Rows are points. Each copy is the shape, with its points in the same order, turned, moved and blurred by noise. Is it also mirrored, or only turned?

Shape:
[[ 35  41 -18]
 [ 28 -38 -10]
 [-17  19 -13]
 [-12  58   9]
 [-28 -23  -5]
 [-26  48  22]
 [-37 -12  14]
 [-25 -20 -33]]
Copy 1:
[[-42 -34   0]
 [ 38 -38 -30]
 [-16  15 -25]
 [-47  26  16]
 [ 23  17 -34]
 [-32  37  18]
 [ 23  40 -14]
 [ 19  12 -55]]
Copy 1 is: mirrored
Copy 2, 8 rows:
[[ 28  46   5]
 [ 27 -30 -25]
 [-25  15   2]
 [-17  35  42]
 [-27 -27  -8]
 [-27  23  47]
 [-37 -26  16]
 [-31 -11 -31]]
Copy 2 is: only turned

Shape, 9 rows:
[[ 10  17   1  39   6 -19]
 [-34 -49 -25  -1  14  28]
 [-20  50  26 -18  19 -16]
 [ 21 -51 -29  11 -19 -22]
 [-48 -46  19 -14  14 -21]
 [-10 -27 -21  -3 -64 -20]
 [  0  35  34 -23  -2 -33]
 [  1  30 -21 -35 -12  47]
 [  9 -22  48 -11 -29  21]]
Copy 1, 9 rows:
[[  6  30 -23  58  -3 -18]
 [-21 -32 -42  -6  18  10]
 [-24  56  26  10  22 -27]
 [ 30 -23 -50  10 -20 -29]
 [-37 -39   4   0   6 -33]
 [  1  -3 -47 -11 -55 -34]
 [ -2  47  33   7  -6 -41]
 [ -4  55 -23 -39  12  28]
 [  9   0  24  -3 -39  18]]
Copy 1 is: only turned
Copy 2, 9 rows:
[[  7  35   5  18 -11 -18]
 [-25 -18 -22 -47 -35   7]
 [-38  47  21   1  44  -3]
 [ 15 -43 -21   9 -24 -10]
 [-46 -27  17 -31  -1 -27]
 [-36 -42  -5  46 -33  11]
 [-24  17  38  20  40   2]
 [-21  22  -3  -7   2  71]
 [ -1 -21  61  -4 -15  29]]
Copy 2 is: mirrored
Copy 3, 9 rows:
[[ 15  20  -3  20  -7 -17]
 [-37 -30 -41  -3  15  33]
 [ -3  14  30 -37   6 -35]
 [  8 -39 -64  20 -25  -8]
 [-41 -59  -7   3  18 -22]
 [-20 -36 -35  -6 -70  -6]
 [ 10 -13  22 -36 -15 -48]
 [ 14   9 -14 -69 -12  40]
 [ 16 -55  20 -14 -25  24]]
Copy 3 is: only turned

Shape, 14 rows:
[[ -4  30   2   7  -7  18 -46  17 -24]
 [ -9 -19  -7 -17   2  24  51  -6 -42]
 [-23   2 -51  13  17  -9  15 -22 -12]
 [ 16  14  22  28 -17 -12  13 -13  29]
 [-10   3  38  -3  43   8  24  25  -3]
 [  2  13  40 -65   7 -27 -30   1   6]
 [-32  37  19 -16  -3 -43  -8  26 -25]
 [ 46  12 -16  17 -14  -2 -21  23 -14]
 [-68 -26 -50   4  30 -51 -28 -40  -6]
 [-36 -20 -11  21  32  33 -12  24 -11]
 [-25 -20  12  16 -12  -4  28  20 -40]
 [-27 -28  14  23  18   8 -14 -70 -18]
 [ 18   1  -5 -44 -11  57 -59 -58  44]
 [-38 -40 -29  33  30  27 -14 -28  41]]
Copy 1:
[[ -5  33  11  -2 -20  11 -31  22 -31]
 [-45 -18  33 -14  -8  28  45 -22 -23]
 [-30  -6 -29  -3   7  -6   7 -44 -12]
 [ 26   3  15  24 -38   4   9 -24  29]
 [ -9   5  46 -16  10   1  28  22  30]
 [  2   6  59 -54 -49 -39 -24   1   4]
 [-22  31  21 -10 -39 -55  10  19 -10]
 [ 35  -9  -6   4 -30  10  -5  13 -35]
 [-73 -20 -28 -10   6 -55 -41 -47  11]
 [-46   0  -5  -6  18  26 -13  22  12]
 [-48 -10  23  25 -25   3  31  13 -10]
 [-42 -13  40  29  11   6 -37 -55   7]
 [ 18  10  31 -55 -37  56 -78 -57   4]
 [-36 -19 -23  -2  18  35 -41 -32  52]]
Copy 1 is: only turned
Copy 2 (14 x 9):
[[ -6  36  -8   9  26  47 -14   5 -17]
 [-25 -19 -12 -25 -52  36   8 -46 -16]
 [ -3  -6 -47 -18   9   1  28 -42 -27]
 [ 13   6  20  39  -1  -6  22 -31  12]
 [-30 -16  -4   7  -7  20 -37 -41  33]
 [-10  18  42 -44  14   1 -22  11  32]
 [-24  41 -14  -9  -6 -21 -32   7   2]
 [ 48  13 -10  16  -1  39  -5   1  -9]
 [-27 -29 -39 -42  54 -46  24 -15 -49]
 [-40 -32 -38  12  23  45  -9 -16 -10]
 [-32 -16 -15  15 -41  10 -11 -14 -28]
 [-31 -27  27  -5  33   7  17 -55 -51]
 [  3   6  54 -36  62  67  64 -13  14]
 [-29 -59 -21  13  58  21  48 -32 -10]]
Copy 2 is: mirrored

Shape, 15 rows:
[[  9  -8   7 -24 -63 -35 -54 -24 -14  -4  15]
 [ 22   8   2  31 -34 -25   5  16  38  -7 -38]
 [-15  32   5  19 -22 -39 -19 -30  14   8  35]
 [ -8 -33  10   5 -41   0 -23 -35  35   2  21]
 [-11  13  -8 -46  -9  18  58  25  50  -7 -47]
 [ 24   1  21 -34  25  25  -1  44  51   5 -27]
 [-33 -51  57 -38  -8  26  20  41 -28  -4 -44]
 [ 12  19  -1   8 -39   4  25  38  32  25  22]
 [ 17  23   5   4 -31   6  13  -1  16 -51  18]
 [-36   0  -4  17 -42 -51 -41 -10  28 -21  31]
 [  5 -12  47 -23 -46 -56  -3 -21  21  -1  22]
 [ 23 -41 -18 -39  31   1  49  61  22  -3 -24]
 [ 11   7   7 -35  39  11  35  48  16   7 -46]
 [ -9 -23  52   8 -32 -35 -20 -19  14 -23  26]
 [  3 -20  17  19 -32 -34 -20 -62  -9   6  20]]
Copy 1, 15 rows:
[[ 34 -22 -29  48 -12 -33 -38  -8 -44  -3 -17]
 [ 22  -2   5  30 -25 -24   4 -10  60  12 -23]
 [ -9  33  18  59  -8 -29 -44 -11  -6   3   4]
 [  3 -26  21  61  -6 -11   5 -21 -26  -8   9]
 [-32  16 -21 -32 -41 -20  56   0  36 -21  -6]
 [ -3   7 -18 -10  27  -6  54   2  34 -25 -40]
 [ -4 -49  21 -53 -15  -4  28  48 -26   0 -39]
 [ 29  41   3  36 -12 -22  44  17  11   7   1]
 [ 41  19   6  -1 -14 -26  -5  -6  19 -45  10]
 [  2 -12   2  78  -9 -37 -41  13   3 -18  15]
 [  5 -15  15  49  -6 -76  -3 -18 -22  -3 -25]
 [  2 -19 -24 -48  36 -37  70  29  36  10   8]
 [-22  15 -18 -48  18 -17  45  19  36   4 -29]
 [ 13 -23  48  44   2 -43 -27  -6 -14 -19 -13]
 [ 11 -18  23  43   2 -27 -45 -36 -32  18   2]]
Copy 1 is: mirrored
Copy 2, 15 rows:
[[ 33 -28  -2  10  -9 -22 -63  34 -20  -5  28]
 [ 24   7  13  17 -17 -23   9  24  46  34 -12]
 [ 55   4  22  11  21   8 -26  11  -7  28  50]
 [ 21 -44  22 -19 -16  -3 -33   8  25  14  53]
 [  0   1  27 -42 -22  14  74  33  20 -17 -23]
 [ 11  -9  10 -57  26 -30  43   1  24  -4 -38]
 [-40 -68  60  14  14 -23  32  -6   1 -47 -20]
 [ -8   6  10 -23 -11 -21  27  11  -8  54  15]
 [  0  38  -2 -13  -8 -13   5  10  24 -10  39]
 [ 39 -17  24   6  15 -11 -33  57  23  20  65]
 [ 57 -19  42  -7 -29 -42 -21  23 -15  -3  37]
 [  4 -40 -19 -14   8 -30 100  14  14 -14 -13]
 [  7 -13   9 -16  26 -11  74   6  12 -15 -47]
 [ 42 -24  42   8  -2 -46 -29  14  12 -13  52]
 [ 51 -32  17  28 -19   2 -45 -16   3   2  51]]
Copy 2 is: mirrored
Copy 3:
[[ -4  11  19   7 -63 -31 -32 -52   9 -26  22]
 [  7   6   8  52 -16 -14  18   2  35   9 -27]
 [-42  34   1  23   6 -25 -12 -43  36 -17  20]
 [-28 -19  -9  -9 -39  -9  -5 -35  53 -13   8]
 [ 19  24 -26 -11  -7  41  28 -12  17  23 -88]
 [ 41  15 -24 -17   7  29 -21  36  38  14 -47]
 [  0 -30  57 -44 -23  49  -2  28 -21  -9 -50]
 [ -7  41 -15  27 -21  41  21   1  27  32   9]
 [ 21  36   0   6 -16   1  45 -24  36 -33   1]
 [-53  30  -6  13 -45 -40 -12 -20  42 -40   4]
 [-22  26  33 -13 -34 -37  -4 -35  37  18   2]
 [ 30   9 -35 -32   0  13  26  52 -23  32 -39]
 [ 37  15 -11  -7  34  28  -3  31  -8  16 -68]
 [-27   7  38 -20 -25 -36   3 -10  47 -15  13]
 [-29 -20  15   3  -9 -43  -5 -56  20 -18  33]]
Copy 3 is: only turned

Shape:
[[ 40  -9  18  13 -29  -3 -17  29   0  33  39   0]
 [-73 -38 -20  20 -25  31  34  43 -71 -27  24  -9]
 [ 18   8  29   2   0 -25 -22  -5  13  -6  22  17]
 [-42 -21 -30   4  34  28  16  52 -71 -12  31  34]
 [ 14 -25  45 -27   8  -5  -1 -21  19  43  10   9]
 [ 17  11   5   9  -3 -41  20   0 -17  35   1  -2]
 [  9  44  59 -25   0  -8  -5  -7 -28  18   2   2]
 [ 41   0  27  -2   7  -1  16  25  -9  15   5 -21]
 [-63 -45 -21  40   5  11 -12  48 -60  -3  -2  -4]
 [ -9  20  -5  12 -24  29 -28  32   0 -21 -24 -59]
 [-23  32  -5   9 -71  62 -37  70 -13  -4 -21 -37]
 [ 47  -9  16 -31 -37 -16 -13 -13 -13   8  25 -14]
 [ 45 -36  42 -22   3  -6  23  28  -2   7  21   3]
 [ 29  18   0   5 -45  25 -11  27  22 -34  -6 -18]
 [ 16  -5 -14 -47  10 -28   5  -5  11  49   9   4]
 [-31 -43 -25  29   0  41  17  20 -83  -2 -23  40]
 [-22  18   6 -10 -58  -6 -32  73 -10 -26 -45 -17]
 [ 10  14  27  10 -31   4  31   5  28  22  12  16]]
Copy 1:
[[ 30  -2  16 -41 -55   5  -7  12   0  -2  41   4]
 [  1  38  15  20 -28  19  -1 -27 -96 -39 -31 -56]
 [ 25  -4   7 -15   4 -15 -17  -4   9 -14  34  28]
 [ -4  55  -3  -9   0  31 -14  22 -84 -34 -44  -8]
 [ 24 -17 -24 -48   2   3  16 -28   4  23  24  20]
 [ 16   3 -19   5 -18 -24  17  28  -9  17  36  -1]
 [ -7   9  28 -23  29 -24   8  -1 -15  31  47  16]
 [  9   4   2 -28  -5  10  -5  21   7  18  35 -28]
 [  8   6   0  -2 -28 -12 -26   1 -84 -33 -53 -38]
 [-25 -14  56  18 -28  -8 -29 -13  11   9 -13 -44]
 [-23 -10 114  -2 -61   3  -2  -9 -17   3 -29 -41]
 [ 22  35   7 -31 -31 -21  -2 -25  27  16  44   1]
 [ 29  14 -11 -58   2  24  10  -1   8  -7  38 -27]
 [ 17   2  62  10 -27  14 -12  -7  38  -9   9 -24]
 [ -6  17 -40 -28 -25  -6  29   4  19  18   8  28]
 [ 51  43  10   1  -5   4  -6   9 -85   5 -65 -33]
 [-14  -2  79  -6 -22 -42  20   6  11 -34 -26 -46]
 [ 32 -20  19   6 -16  22  37  -1   1   4  36   7]]
Copy 1 is: only turned
Copy 2, 18 rows:
[[  2   3  32  30 -39 -11  -1  -5 -43   7  26 -23]
 [-58 -74 -52  14  37 -51  29 -22 -69  -2 -23 -20]
 [ -3  -4  45  -5 -36 -11 -10  20   4 -21   1 -15]
 [-45 -65 -23  29  56 -48 -17  22 -40  11  -4  12]
 [-10  -6  58 -33 -23   3  22  -7   5  22  34  11]
 [-26  16  27  26 -30 -16  31   4 -19  10 -12  27]
 [ -8   6  80  11   8  -8  21 -12  14 -24  -2   3]
 [ 12   0  30  37 -14   6   8 -15 -19  19 -11  -9]
 [-76 -42 -49   8   7 -58 -25 -23 -27  18 -16 -15]
 [ 11  14 -35  20  -7 -28  -2 -46   2 -11 -33 -52]
 [ 19  16 -32  44   6 -67 -13 -80 -32 -41  -7 -45]
 [  7  37  52 -22  -8   0  14  12 -46   9  -1 -21]
 [ 24 -21  47  -7 -17   2   6  -9 -43  41 -11  -1]
 [ 50   7 -10  12 -26  -8  -4 -25 -31 -40 -31 -34]
 [  5  28  24 -13 -14 -29  30  17  -6  28  22  31]
 [-69 -41 -39   0  34 -31 -35 -22 -59  -8  -8  32]
 [ 21  13  -4  14 -13 -93 -12 -56 -24 -23 -62 -16]
 [ 14 -28  17  10 -47 -14  27 -21 -22 -27  16  13]]
Copy 2 is: mirrored
Copy 3:
[[  8  34  10  13 -23 -23 -19  -7  34  19  16 -42]
 [-61  -1  45   3 -56  21 -19  11 -44  43   6  63]
 [ 16  14  13  -9  10  -2  10 -30  21 -22   9 -17]
 [-20  31  47 -29 -47  32   8  28 -59  21  10  31]
 [ 25 -19  36   6  18  22  15   4  59   6  10 -38]
 [  8   0  23 -38  10 -27  16 -13  20  32  42 -19]
 [ 20  10  38 -52  18  13 -17 -27  60   9   0   6]
 [  5   7  11 -21  -6 -26  -8  28  46  11  16  -1]
 [ -1  -7  45   8 -27   9 -17   7 -74  48  -2  32]
 [-15  -1 -39  -6  10 -15 -33  -4   4  34 -44  28]
 [-20  10 -45  -8 -43   2 -59 -24   9  73 -69  16]
 [  0   4  -8 -10   5   8 -25 -10  49  -1  45 -34]
 [  9   7  25   3 -25 -10  -4  31  57 -16  39  -9]
 [-10  22 -52   2 -23 -14 -13 -23  36   7 -21   8]
 [  0 -25   8 -35  13  21  18  17  27  15  26 -56]
 [ 12  13  24  -6 -42  43  15  21 -42  69  30  57]
 [  6 -31 -28 -35 -55 -21 -48 -32   1  26 -35  22]
 [-16   6  13  -7 -17 -10  31 -23  61  25  -3 -11]]
Copy 3 is: mirrored

Shape:
[[ 11  38 -24   4  25  26 -21  22 -36  18 -39   3]
 [-90  -7 -10 -11 -14  26 -22  -2 -14  13 -17  -3]
 [-52 -16 -40  34  -8  22  -8 -42  -5  36  -2  22]
 [-26  27  15   0  10  49 -10   9  -2  13 -39 -14]
 [ -5   7  14  46   6 -39  47   9 -35 -32 -27 -15]
 [ 26  40  -9  18 -19 -13  -3  26   6 -53  -9 -44]
 [ 31 -34 -37  36 -43 -12   7 -12 -27 -29   6  45]
 [ 27 -26 -41   3 -39 -73  24 -21 -42 -30 -10  49]
 [  9  10  14   2   8   8 -36  27  13  -6 -26 -50]
 [ 16  32  54  29  -8 -36 -12  41  -3 -23  -3 -15]
 [-35  23 -10  -3  -4  50 -12 -44  11  17 -51  31]
 [-49   1 -23  -1 -43  -1  31 -25  -3  39  25  12]
 [-36  -6  -2 -16  20  36   0 -50 -25  17   3   4]
 [ 25 -20 -29  16 -35  -8  36  -4 -75 -46   0  63]
 [ 10  48   7  30  25 -37  -5  28 -13 -56   2   0]
 [-14  -2  -4 -12  28  23   8  39  19  -6 -20   6]]
Copy 1, 16 rows:
[[-16   6 -12  -3  32  27  -9  -9 -24  58   4 -25]
 [-54 -25  -3  -7  26   6  64   6  18  -4 -13 -53]
 [-30  11 -29  41  10  21  74   9   9  -9  -7  -9]
 [-18   0  31   8  40  18  20  -6  13  42   8 -45]
 [ -6  15  35 -18   7 -50  24  44 -38  41  -3  26]
 [ 22  15  26 -26 -33 -29 -26  39 -13  33  13 -40]
 [ 22  22  -9  -1 -43   9  27   6 -52 -20 -42  23]
 [ -6  12 -22 -24 -54 -51  24 -17 -63  -9 -44  43]
 [  1 -25  32   4  14  -8 -29  21   5  25  20 -42]
 [-25 -14  64 -30 -20  -3 -30  44 -12  39  10  10]
 [-41  32  12  36  17  20  46 -42  12  20  -7 -43]
 [-25 -19 -17   2 -32   6  85  -5  22  10  14   3]
 [-27   7  -4   3  42  10  52 -28   2 -17  38 -11]
 [ 20  31  -6 -50 -19   3  49 -16 -80  -5 -38  38]
 [-16  34  18 -47  -7 -21 -28  45 -10  28   5   9]
 [  7 -10  15 -18  35   8   1  -2  31  31 -20 -12]]
Copy 1 is: only turned
Copy 2 (16 x 12):
[[ 52  46 -49 -23  24   5  20 -12 -38   8  -8   9]
 [-38   8 -42 -65  12 -16   0  25  20  -2 -27  -1]
 [-10  -7 -67 -44  16 -13 -25 -40  44   0 -11  11]
 [ -4  49 -29 -25  25  28  21  -1  -9  -5 -39   9]
 [-16  -6 -50  52 -14 -15  39 -20 -24 -19 -12 -28]
 [ 44  33  -9  30 -32  -4  13  19  -8 -51 -10 -27]
 [ 48 -49 -23  15 -37 -47   3 -39  23  -8 -10  13]
 [ 28 -63 -30  12 -63 -66 -16 -38 -20   9   0 -27]
 [ 23  27 -14  -1   9  39   6  38  -7 -23 -14 -18]
 [  4  19  13  70   7   1  16  33 -14  -3  -6 -15]
 [ -5  26 -33 -56  15  17 -16 -53   6   7 -61   1]
 [-33   1 -39 -43 -38 -22 -13 -21  40  21  17   4]
 [-14  -3 -28 -63  29   3   4 -36  13  -2  -2 -20]
 [ 34 -55 -31   8 -33 -79  45 -57 -13   3  -9   1]
 [ 14  26  -2  52   8 -28   3  -3 -41 -42   8 -21]
 [  2   3 -26 -20  -2  21   8  -1 -34 -32  -8  34]]
Copy 2 is: mirrored
Copy 3:
[[ 23  62 -27 -48  38  -5   6   9  -7  22 -14 -11]
 [-55   6 -46 -33   0  30 -29  -2   1  27 -66 -11]
 [-21  -7 -23 -21  16  61 -23 -34 -19  44 -12  -4]
 [  8  45 -22 -39  18  17 -24  12  22  28 -49 -46]
 [-26  66   3  49  -6   1  15  30  -8  11   8 -34]
 [  1  36  16  -9  -4 -46   3   8  34 -21  21 -42]
 [ 16   8   9  14 -36  16   4 -20 -35  -2  24  32]
 [-16  42  31  36 -35  -2  21 -32 -39  -8  13  64]
 [ 14  13 -15 -13  28 -46  -3  14  35   8 -29 -38]
 [  5  40  10  24  -1 -45 -32  61  18   7   5 -22]
 [ 12  40  -4 -36  10  52 -41 -40   5  24 -51 -19]
 [-48   1  10 -24 -38  45 -16  -2   8  56 -10  16]
 [-23  10  14 -41  10  40  -8  -3 -36  39 -54 -22]
 [  3  47  12   9 -59  23  18   2 -69 -24  10  31]
 [-24  62  18  -2  28 -31 -17  46   4 -27  28 -14]
 [ -1  20 -11 -24  23  29  11  32  31 -17 -35 -10]]
Copy 3 is: only turned
